Every row gives one point. To make a cloud, some directions were put in groups of two or more. Within a group, all points are equally far from the middle, so they leave a hole (a ring in 2 directions, a hollow ball in 3). The other directions are filled evenly. Then the cloud was stretched, turned, moved and blurred a little. How many holes are there, and how many directions does each take, smallest first?

Cloud (13 x 2)
[[ -3  20]
 [ 24  -4]
 [-16  60]
 [-16  30]
 [-37  -9]
 [-20  14]
 [-41  48]
 [-42 -15]
 [-47  21]
 [-31  12]
 [ -6  30]
 [-27  38]
 [  0  45]]
Holes: 0

Cloud (21 x 3)
[[ 59  37  -6]
 [ 19  13   1]
 [ 42  16  36]
 [ 58   9 -19]
 [  4  27 -28]
 [ 60  45 -25]
 [  5 -32 -16]
 [-30  32   6]
 [-21  20 -29]
 [ 56  -8  23]
 [ 20 -12 -38]
 [ 21   0  -2]
 [ 17 -28 -35]
 [-26  27 -36]
 [ 16  -8  31]
 [ 31 -26  -3]
 [  8 -31  18]
 [-32  40  27]
 [ 29 -15 -26]
 [ 27  -3   2]
 [-30  26  11]]
Holes: 0

Cloud (53 x 6)
[[-18 -21 -32  20   0  46]
 [ 36  27 -12  16  28   3]
 [  5  12  34   3 -51 -22]
 [ 44 -16  38  13 -45  -8]
 [  3  24 -25 -12 -42  -7]
 [ 18 -38 -21  19  26  35]
 [ 26   6  31  34 -44  -1]
 [  7   9   8  50 -39   4]
 [ 44 -10   6 -28 -41  33]
 [  0 -46 -18  40  -9  33]
 [ 32  19 -18  35 -39   5]
 [-17   3  36  27 -41  12]
 [  7  26 -24  25   7 -25]
 [-30 -42  33   5  14  14]
 [ 33 -23 -22 -17  31  17]
 [ 38 -20 -17  -7  24  39]
 [-16   4  -9  37  13 -32]
 [ 39 -47 -15  30 -26  19]
 [ 19 -38 -39 -22 -27 -10]
 [ -9  20  31  -7 -22  36]
 [-21  11  44  24  -6  22]
 [ 27 -48 -30  23 -30  14]
 [ 46 -40   0  34 -21  24]
 [ 52  10  -8  19   0 -30]
 [ 26 -24  41 -26  19  -6]
 [ 59  -7 -23 -13 -41  13]
 [  0  23  -3 -25 -44 -15]
 [ 32 -46  35  -4 -43   4]
 [  0 -53  36  -3 -12  29]
 [ 52 -15 -16 -35 -37  -3]
 [ -2  18 -33  -1 -44   1]
 [ 18  17  12  51  -5  30]
 [  1 -60  24  11 -40   1]
 [ -5  18 -16  -9 -50  17]
 [-18 -20 -17  49 -13  32]
 [ -5 -39  17 -38  18  -6]
 [ 32   4  42  -6   5 -34]
 [ -8 -39 -19 -23 -44  19]
 [ 23 -32 -30   0  32   0]
 [ 28 -17  13 -40  20  21]
 [ 37 -12  21 -46  -2 -24]
 [ 59  -5 -23   0   5 -22]
 [ 33 -37  17 -39 -41 -19]
 [ 47  22 -26   3 -26 -15]
 [ 28   5  38   6 -48 -23]
 [ 21  29   7 -37  -1 -17]
 [ 23  21  15 -31 -39 -23]
 [ 27 -44 -28  17 -17  39]
 [ 35 -30 -17  12  36  10]
 [  5 -43 -17  32  17  36]
 [ 44   6   6  42 -14  33]
 [ 25 -37  14 -30 -25  41]
 [ 36   6  25 -33 -40 -24]]
Holes: 3 (2, 2, 2)

Cloud (80 x 8)
[[ 42  22  28  14 -29  -1   3 -12]
 [  1 -21   0  13   5 -25  -4  44]
 [  7 -16 -12  23   0 -33  30  11]
 [ 19  39 -12  -7  -7 -16   9 -20]
 [  4 -15 -38   5 -10  -6   8   5]
 [ -8 -21  24 -24 -15 -20  28  -6]
 [  0  24 -11  -3  28   2 -37 -33]
 [-24  29 -23  20  -9   6  28   3]
 [ 28  19  23  31  11   9 -17 -36]
 [  5  17  24  11  20  34 -19  -9]
 [ 17  25   6 -30 -18  23   9 -23]
 [ -1  42 -43   0 -13  10  44 -37]
 [ 28  -3  -3  -6  -6  -8 -19   6]
 [-32  14  17 -12  -4  19  13   2]
 [-30  10 -43  35 -37   3  17  -2]
 [ -2  34 -22 -24  29 -15 -17  23]
 [-31 -27   5 -32 -20  40 -14  17]
 [ -1 -35  14  21   1  45 -27 -15]
 [ -5  31   2   7   6  -7  26  -2]
 [ 32  -8  -1  35 -39 -17   4 -32]
 [-13   4 -22  21 -29 -29  41 -21]
 [ -1  32 -52   7  19  17  15 -31]
 [-30   4 -17  -7 -29 -32 -28  -1]
 [ 30 -18  21  19   4  33  24 -26]
 [-18  41 -13   4 -27  25  38  24]
 [-23  12  10  20  18 -21 -10   8]
 [ 20  -7   7  20  16  44 -31  -7]
 [-29  11   3 -24  16 -24  16  30]
 [ 14  23  -6 -14  22  -2 -27  -6]
 [ -7 -28 -32 -22  27  10  25  28]
 [ 39  -6   0  30 -14 -12   2 -31]
 [  2  37  21  -5 -18 -19  13 -20]
 [-31  19 -33 -15  21  18  60 -10]
 [ 28   9 -10  22  17   7 -29   1]
 [ 17   2 -30   7  11  32 -13  -5]
 [ 28   9 -41  16  -5 -17 -28  24]
 [ 24  16   6   0  21  -1 -35  40]
 [ 12  38  18  33 -14  13  11   9]
 [  0 -26   5  16   3 -23   6 -28]
 [-26  36 -23 -10 -37  11  54   7]
 [ 26  11 -20  44  15  15 -40  -7]
 [-27  -2  12 -23 -43  -5  17 -33]
 [ -7 -18  11 -30 -55  18  25 -27]
 [ 14  37 -54  -8 -12   5  -7   0]
 [ 27  -7 -21  39  19  20  -9   0]
 [ 24  11 -19  -1   0  39  41 -41]
 [ -5  40 -15 -26   4 -14 -11  24]
 [  6 -18 -31  -9 -10  32  25 -18]
 [ 17 -17  -4 -15  -5  20  31   3]
 [ 26  26 -51  19  -2  -2 -20  -7]
 [-22  -6   1  -6 -28 -14  16 -37]
 [-19   3   8  31 -19 -21   4   8]
 [  3 -15   0   2 -37  17  34  15]
 [-14 -27 -12 -16  11 -13  30 -38]
 [  5  -8 -36 -27 -16   0  25  37]
 [-49   1 -17 -10  11  30 -12 -40]
 [-11  46 -27 -13 -11 -10  10  36]
 [-19  29   7  31 -23 -32 -31  17]
 [-27  19 -28  -8 -17 -41 -10 -28]
 [  8  41 -37  12   1 -12  20 -31]
 [ 12  20 -24  28  37  29  19 -18]
 [-26  22   9 -34  -2   5  -1 -36]
 [ 17  23  -7  36 -14  38 -36  23]
 [ -5 -22   8 -17  -8  -8   9  19]
 [-30   7  12  29  29   1 -20  12]
 [-23  16  11   0  24 -17 -28 -18]
 [-15 -20  19 -20   4 -30  23 -48]
 [ 14   3 -48  -4 -19  17  -3   8]
 [-38  10  -7   1  24   2 -17  23]
 [  3 -16 -48 -15 -12  24  18 -32]
 [ -9 -30 -12  -3  18  -2  10  -3]
 [ 17  18 -45   0  -9  42  28   1]
 [-22  14 -10  20   2 -27  -7 -35]
 [  5  25   9   7  -9  47 -23   4]
 [ 18  -4 -40   3  27   7 -25  18]
 [  3  35 -40   6  26 -12  18 -17]
 [ 15 -16 -30  33  13   7 -15  18]
 [ -1  43 -40 -22   5  -2   3  36]
 [ 15 -26  27 -47   1  -4  24   4]
 [ 14  17 -40 -16  20  34  42 -30]]
Holes: 1 (2)

Cloud (103 x 9)
[[ -8  10  26  -2  17 -16  25  30  14]
 [ 22  -7  32   9   0  -6 -46   4  10]
 [ 10  19  35   0  17 -28  -1  25   5]
 [ 40  -7 -23  -6  19   5 -15  18  36]
 [ -2  11 -27 -12 -16 -18  12 -14   6]
 [  2   1  12  -2  44  11 -26  -4  10]
 [-24  14   7  -1 -38 -18   0 -11   2]
 [ -4  20  43 -14   1  15  -1   9 -18]
 [ -1  33  -1   7 -10   1 -29 -20  46]
 [ 24 -11  29  18  10  -7  11  30  13]
 [-34   7  11 -13 -39  29  18  -3   5]
 [ -4  33  41 -21 -17 -17   3  -8  39]
 [ 16  -9  43 -17  -5  26  -4   3   6]
 [ -7 -37   7 -21   6 -30 -19 -11   3]
 [ -4   9  21  -2 -30 -41  -4 -10 -10]
 [ -3   8  43  -2 -31  17 -14  19  16]
 [-18 -16 -18  -2  16 -14 -14  26  15]
 [-16  16   4  -7   2  -4  55 -39  13]
 [  7   7  16 -23   0 -21 -47  16 -32]
 [  5 -20  40  18  14  12  -4   4 -29]
 [-10   7  60  -3   8 -20   0   9  23]
 [-18   3   6  24  26  15  37 -20   1]
 [ 28   7  11 -24  17 -33  12   2   5]
 [  0   9  16 -23  25   8  13 -22  36]
 [ 20  11  26 -14  -6 -54   5 -10  16]
 [  5 -13 -15 -31  11   2  -6   0  43]
 [-11  -9  21  -5  10 -39  26  15 -15]
 [ -3  27  36  -5 -13 -12 -27  21  22]
 [-12  10  34  23  -3  30   6  25  -6]
 [ 22 -16  -7 -19  28  -5 -48  20   6]
 [ 18  28  10 -21   7 -11 -30  14  10]
 [ -2  17   1 -20   7 -36   2  23   2]
 [-24 -25  35 -15   4 -27  49  -1   8]
 [ -8  14   3  22  23  16  -9  17  32]
 [-22  19  26 -15 -17  -5 -18   3 -22]
 [  9 -19 -22  18  27 -24  -2  13  21]
 [-11  10  49  16   4  -2 -12  17   6]
 [ 21  -9  36  -8 -20 -20  13 -25  23]
 [ 10 -27  -8 -35  14  27   8   7  22]
 [-14 -34  -5   1  14 -20 -10  -1  -3]
 [ 27 -15  14 -26   1 -23  34   1  -6]
 [ -5 -23  49 -33   9   1   8  10  31]
 [-33  12  11 -21  16  -2  14  19   8]
 [-17  15  22  24  -9  21  28   2  24]
 [ 22 -10  22  -8   4 -24 -21 -10  56]
 [-29 -18  25  -5  -7 -14  12   6 -21]
 [ -7  11 -19 -19 -46  10   7  -1   4]
 [ -1  33   8 -11 -20  10 -26 -22  30]
 [  5  12   0   2  23  51  12   1   6]
 [-37  -2  24   2  13  36   2  10  17]
 [ 23  18  31 -26 -27  -8  -8   0  45]
 [ -1   3 -21  19  11  16  35 -11 -10]
 [ 10 -11  29 -43   4 -29  45 -25  17]
 [  7   0   2 -44 -13 -19  -5  -1 -10]
 [-15  27  34   7 -20  11  36  -8  26]
 [ 17 -38   3 -10  38 -16  11  19  -1]
 [-20  -3 -17   7   1 -11 -23  28 -11]
 [ -3 -37  30 -27  20 -25  32   2  15]
 [-16   5 -12 -15  17  18  25  30  -4]
 [-15  33  40  -3   6 -30   1   4  27]
 [ 26  11   0 -10 -21  -9  34 -14  -3]
 [ -6   0 -22  -4  -1  -1   9  38  18]
 [ 14  34   7   8 -28 -16   7 -12  19]
 [-28  26  46   8  -8  -5  28 -13  24]
 [-19 -28  22 -24   7 -23 -25  15  33]
 [ 15   5   0 -10  20 -23  25 -33 -15]
 [-28  10  12 -31 -21 -28  -5  10  15]
 [-10  13 -19 -12 -12  27  -9  12 -11]
 [  6  -3  55   4   0 -10  12  -9   1]
 [-11 -14 -10 -17 -20  29 -29   2  47]
 [-11  -1  50  13  17  17   8  27   3]
 [-15  -2 -11  25  17 -11  11 -12  -3]
 [ 49   6   2  -8   3 -25  -4  18  11]
 [-12 -18  11 -20 -19  17  30  37  -5]
 [-28  13 -12 -14 -30   7 -29  -1  30]
 [  8   5 -16  27  11  14  37  26  19]
 [ 12 -40   1 -13 -16  -6 -11   1  -3]
 [ 23 -30   5   8  25 -16  10  15  21]
 [  5  25   5   0 -24   6  35 -25   6]
 [-32   2   8 -22   3 -14  28  15   9]
 [ -7  -4 -21   1  -7  15  55 -12  18]
 [-19   4  14 -35  -4   1  27  12 -24]
 [ 17   2  41   1   5  -4 -34   3 -16]
 [-23 -12  39  15  17   3 -33  13 -13]
 [-10 -24  36 -11 -20  33   3  21 -12]
 [ 20 -19   4   2  30 -18  16 -23  -1]
 [-14 -31   9 -13  29   6 -28  10  -8]
 [ -8 -18  -6  25  -4  46   7   3  -6]
 [ -2  18 -13  22 -13  16  24  -6  -7]
 [ 29 -18  -9  16   2 -14 -10 -12  27]
 [-27   3  27 -30   7 -20  49   9   5]
 [ -6  -7  31 -34 -26 -24  -8 -25 -17]
 [ -5  10 -12 -33   9 -14  11 -10  41]
 [-11 -21  31  29  32   5   7  -5 -21]
 [  7  -6 -23 -37   1 -13   4 -13   9]
 [-32 -15  -4  -6  14 -19  26  -1  13]
 [ 34   1 -15  -9 -27   6 -29   3 -31]
 [ 23  -1 -10 -10  19 -10  35 -22 -15]
 [ 14 -12  26  -2  13  25  11 -19  25]
 [-24   1  51  -3   8 -32 -31   7  52]
 [  4   0 -19  -5  -7 -13   4 -38  10]
 [  6 -17  30   7 -17   2  51   7   5]
 [-24  15  36 -13 -44  16  20 -16  -2]]
Holes: 2 (3, 3)
